Every row gives one point. The points of each table are mixes of a few directions, plus a little noise. How many directions does each table use, and how many do they share? Where both have some left over, give the other angles between the two spaces (their principal angles), to ten degrees, smallest first.

First:
[[-16  -4]
 [ 21   4]
 [-12  -3]
 [-58 -10]
 [ 68  10]]
Second:
[[-12  71]
 [  5 -27]
 [ -4  28]
 [  6 -42]
 [  7 -42]
 [ -1  12]]
Directions: first 1, second 1, shared 0; angles 90

First (5 x 3):
[[ 13 -17  -1]
 [ 22 -26  -3]
 [ 36 -46  -7]
 [-20  22   3]
 [-54  66  11]]
Second:
[[  9 -11  -2]
 [-20  25   4]
 [-44  56  10]
 [ 51 -64 -11]
 [  4  -5  -1]]
Directions: first 1, second 1, shared 1

First:
[[-24 -40  11 -12]
 [  0  -1   0   0]
 [-34 -57  16 -16]
 [ 25  41 -11  12]
 [ 50  82 -23  24]
 [-16 -26   7  -7]]
Second:
[[-23  45 -41   1]
 [  9 -12   6  10]
 [-20  70 -28 -35]
 [ 33   2  13  11]
 [  0 -76  24  21]
 [  7 -27  23  -9]]
Directions: first 1, second 3, shared 1

First:
[[  0   1   1  -1   0  -1]
 [ 21  77  45 -37 -38  97]
 [  7  24  14 -11 -12  31]
 [  8  26  15 -14 -11  33]
 [ -9 -34 -18  16  16 -45]
 [ -3  -8  -5   4   3 -10]
 [-14 -54 -31  26  26 -68]
 [ -9 -31 -18  14  14 -40]]
Second, 8 rows:
[[ 17  44 -17  13  20  78]
 [-12 -25  36 -27 -38 -62]
 [ 22 -23 -26 -17 -17 -47]
 [-11   8   4  46  36  -6]
 [-20 -27  -9  15  19 -18]
 [-14  38  40  -3  -4  61]
 [  7 -10 -19 -53 -30  36]
 [ 10  -5  -9  26  14 -43]]
Directions: first 1, second 4, shared 1

First (8 x 8):
[[  0  39 -28  17  11  14  33  46]
 [ 31 -41  42  -2  17   3   0 -53]
 [  8 -41  34 -13  -4 -12 -26 -48]
 [-12  -9 -20  -3 -25   7 -11 -63]
 [-14  42 -63  19 -13  28  31 -12]
 [ 36  16  28  15  51   9  46  76]
 [-30 -14   9 -23 -29 -33 -51   9]
 [-21  10  -3  -9 -10 -21 -21  47]]
Second:
[[-32   8  -9 -15 -23 -25 -33  36]
 [-75  18 -22 -36 -53 -59 -79  86]
 [ 37  -9  11  18  27  30  39 -43]
 [ 39 -10  11  19  28  31  41 -44]
 [  4  -1   1   2   3   3   4  -4]
 [ 24  -6   7  12  17  19  26 -28]
 [  2  -1   1   1   2   2   2  -3]]
Directions: first 3, second 1, shared 1

First:
[[-15 -41 -20  18 -25 -35  13  47 -19]
 [-10 -53 -20  17 -27 -29  16  50 -14]
 [ 43  25  32 -30  34  79 -12 -67  43]
 [-16  16  -5   5  -2 -23  -2   7 -14]
 [ -8 -63 -22  18 -30 -27  18  53 -13]
 [-30 -14 -21  19 -22 -53   7  44 -29]
 [ 38  32  30 -28  34  71 -13 -66  38]
 [-17  65   8  -5  18 -15 -16 -27 -10]
 [ 16  28  17 -15  20  33  -9 -38  17]
 [ -1   5   1   0   1   0  -1  -2   0]]
Second, 10 rows:
[[-20   2  22  -5 -27  25  13  -4 -27]
 [-14   6 -13  -9  38  -8   5  15  34]
 [ 37  19 -41 -21  -5 -20  -3  10  27]
 [ 12 -60  38  81  39 -26 -47 -35 -25]
 [ 67  23 -42 -22 -57 -17  -7  -3  -4]
 [-58 -44  76  51  15  29  -5 -24 -50]
 [ 45  39 -41 -45 -64   1  13   9  -1]
 [  3   3  -5  -3   1  -2   0   2   5]
 [-35  -6  20   4  20  13   8   3   0]
 [-36  19 -13 -29  41   5  21  26  43]]
Directions: first 2, second 3, shared 0; angles 80, 90

First (8 x 9):
[[  13    9   -2   13  -16   -8  -17   45   -8]
 [ -35   -6   13  -18   10    9    8  -31   10]
 [ -36   -5   14  -17    9    7    6  -27    9]
 [  12    3   -4    7   -5   -3   -5   15   -4]
 [ -20   14   15    5  -23   -8  -29   66   -6]
 [  33  -25  -25  -11   41   15   52 -121   12]
 [ -34    7   18   -7  -10   -1  -16   30    1]
 [  68    3  -29   27   -7  -11   -1   22  -14]]
Second, 8 rows:
[[ 22 -11 -11  37  26  18  27 -19 -10]
 [-19  11   4 -41 -23 -19 -30  28  12]
 [-15   8  32  -2 -13  -7   3 -14  -2]
 [ 30 -15 -80 -14  22   6 -22  51  12]
 [ 18  -9  11  51  24  21  42 -39 -17]
 [-24  13  57   2 -18  -8   9 -31  -6]
 [-14   6  38   8  -7  -3  11 -26  -5]
 [  3   0 -50 -42  -6 -11 -39  53  16]]
Directions: first 2, second 2, shared 0; angles 40, 60

First (11 x 11):
[[ 34 -46 -28 -53  38 -11 -52 -22  22  -7  53]
 [ 18  -4 -12  -3  25   5  -5   9  12  -6   0]
 [ 41 -31 -30 -33  51   0 -35  -1  27 -11  30]
 [-13  28  12  33 -10   9  31  19  -8   1 -35]
 [-27  48  23  57 -25  14  55  30 -17   4 -59]
 [-35  36  27  40 -41   5  41  11 -22   9 -39]
 [ -2 -11  -1 -15  -6  -6 -13 -13  -1   2  17]
 [ 17 -42 -16 -49  14 -15 -46 -30  11  -2  52]
 [-13  -8   8 -12 -22  -9  -9 -18 -10   6  16]
 [-29  66  26  78 -23  22  75  47 -17   3 -83]
 [  7 -36  -9 -44   1 -16 -41 -32   4   1  48]]
Second, 10 rows:
[[ -2  14  -3 -37 -34 -11 -26  48   0 -12 -22]
 [ 31 -19 -70  15 -34 -58  15 -57   9  47 -31]
 [-15   5 -26  41  28 -29 -17 -12 -36   2  14]
 [ 14  18  40   7  24  28  21  -6 -20  -9  23]
 [ -5  25 -24  21 -11 -25 -21  37 -27   4  17]
 [-25  15  29   9   9  31 -11  56  -2 -20  35]
 [  9  -1  58 -64 -45  68  23  56  66 -17  -3]
 [-16 -43  32   9  35  47  32 -50  47  -4  13]
 [-17 -10  12  10  45   2 -12 -29 -20 -16  -2]
 [ 26  -6 -43 -12 -22 -52  -2 -44 -12  24 -45]]
Directions: first 2, second 5, shared 0; angles 70, 80

First, 8 rows:
[[ 12   6   3  -2  -2   7  -2   2  -5  -3 -12 -10]
 [ 32 -23 -70  95 -67  33  -6  55 -49  16  16 -60]
 [ 14  20  76 -39  50  16   7 -46 -15 -33 -24  22]
 [ -8   5  -1 -21   5 -13  -1  -2  19   5  -5   8]
 [-20   6  42 -32  37 -11   6 -35  13 -12   3  36]
 [  5  -6 -74  17 -53 -12 -10  52  17  31  -1 -35]
 [-53 -19 -23   3   1 -39   3  -3  37  18  42  34]
 [ 18  14  47 -20  28  17   2 -26 -18 -22 -20   5]]
Second, 11 rows:
[[-26  33   6  18   1 -44 -23 -22  21  11  -5  -9]
 [ 20 -23  -7   9 -13  17  13   5   0 -21  -8 -22]
 [-33 -24 -39  10  20  38 -33  -6  52  18  58 -21]
 [  0  20  28  29 -43 -58  11 -38 -43  -3 -33   0]
 [-39   6  25  58 -45  -4   3 -61 -21  -9  -4 -23]
 [ 72 -61 -38 -22 -11  17  24  39 -17 -19  -1 -13]
 [-23  -8  -1 -23   4  22  -7 -10 -39  42  50  53]
 [-13  78  51 -12  14 -65   0  -1  -7   4 -54  30]
 [-25  31   9 -44  58  31 -15  33  28  21  16  39]
 [ 18  -5 -18 -29  42  31  -4  47  47 -11   0  -9]
 [ 51 -47 -14   6 -28  19  30  13 -21 -32 -17 -25]]
Directions: first 3, second 5, shared 0; angles 40, 40, 50

First, 10 rows:
[[ -1   3  -9 -26   5 -12 -44  46   5 -58 -42 -13 -23  24]
 [  7 -15   6  38  61 -13 -97  -5   5  24 -82  15 -37 -75]
 [  8  -4  -7 -10  26 -11 -64  38   5 -40 -61  -4 -30  -7]
 [-12   5   8  12 -22   7  55 -37  -5  40  56   3  33   8]
 [ 24  -2 -17 -42 -19  11  27  41   4 -55  10  -7  -6  46]
 [-18  17   0 -17 -41   1  55  -4  -4  -8  54 -15  29  47]
 [ 50 -32  -9  15  22  32  38 -16  -3  37  15  27  -8 -40]
 [ 19 -15  -2  11  13  13   9 -11  -2  22   2  12  -4 -23]
 [-75  33  34  35 -29 -28   8 -59  -5  57  39 -15  45  -1]
 [ -5   5  -3 -14 -14  -2  13  12   0 -20  10  -8   4  24]]
Second:
[[ -45   36   -7  -50  -29  -36  -54   63    9 -102  -35  -41   -6   76]
 [  24  -19    4   28   19   19   25  -35   -4   55   16   23    3  -44]
 [  16  -17    7   35   33    8  -15  -29   -2   51  -15   21   -8  -58]
 [ -15   19   -8  -42  -40   -5   25   32    2  -58   25  -23   11   68]
 [ -37   24   -2  -28   -8  -31  -67   46    6  -68  -49  -28  -12   41]
 [  13  -13    4   23   18    8    2  -23   -2   36   -2   16   -3  -34]
 [   5    2   -3  -10  -13    6   27    1   -1   -4   23   -2    8   18]
 [  25  -19    5   32   24   16   15  -36   -4   58    7   25   -1  -51]
 [  18  -10    0    9   -1   17   41  -21   -3   30   31   12    9  -12]]
Directions: first 3, second 2, shared 2

First:
[[-23  24   5   8 -27  14 -93 -72  80  31  41  22 -97  -8  12 -49 -28 -54]
 [  6  -6  -1  -2   6  -3  23  18 -20  -8 -10  -6  24   2  -3  12   7  13]
 [ 18 -18  -3  -6  20 -10  72  56 -62 -24 -31 -17  75   6 -10  38  22  41]
 [ 10 -10  -2  -3  12  -6  40  31 -35 -13 -18 -10  42   3  -5  21  12  23]
 [  7  -7  -2  -2   8  -4  29  23 -25 -10 -13  -7  30   3  -4  15   9  17]
 [-21  22   4   7 -24  12 -85 -66  73  29  37  20 -88  -7  11 -44 -26 -49]
 [ 11 -11  -2  -4  13  -6  44  34 -38 -15 -19 -10  46   4  -6  23  13  25]
 [ -7   8   1   3  -9   5 -30 -24  26  10  13   7 -31  -3   4 -16  -9 -18]]
Second:
[[  -4    4    1    0   -6    3  -17  -13   16    8    9    7  -21    0
     2  -10   -6  -11]
 [ -14   15    2    5  -17    9  -56  -44   48   18   25   11  -57   -5
     5  -28  -18  -30]
 [  14  -18   -4   -6   18   -7   66   52  -57  -22  -30  -15   71    4
    -8   34   19   37]
 [  24  -26   -6   -7   28  -14   99   79  -85  -32  -43  -24  106   11
   -14   53   30   58]
 [ -25   24    6    7  -28   15  -96  -71   82   33   42   22 -101   -8
    12  -51  -29  -54]
 [   0    0   -1    0   -2    2   -1   -3    2    1    1    2    0    0
    -1    1    0    0]
 [   2   -4    0    0    3   -3   12    8  -11   -2   -6   -2   12    1
     0    6    4    7]
 [   1    0    1    0   -3    3   -6   -6    4    1    3    2   -5    0
     0   -4    0   -1]]
Directions: first 1, second 1, shared 1
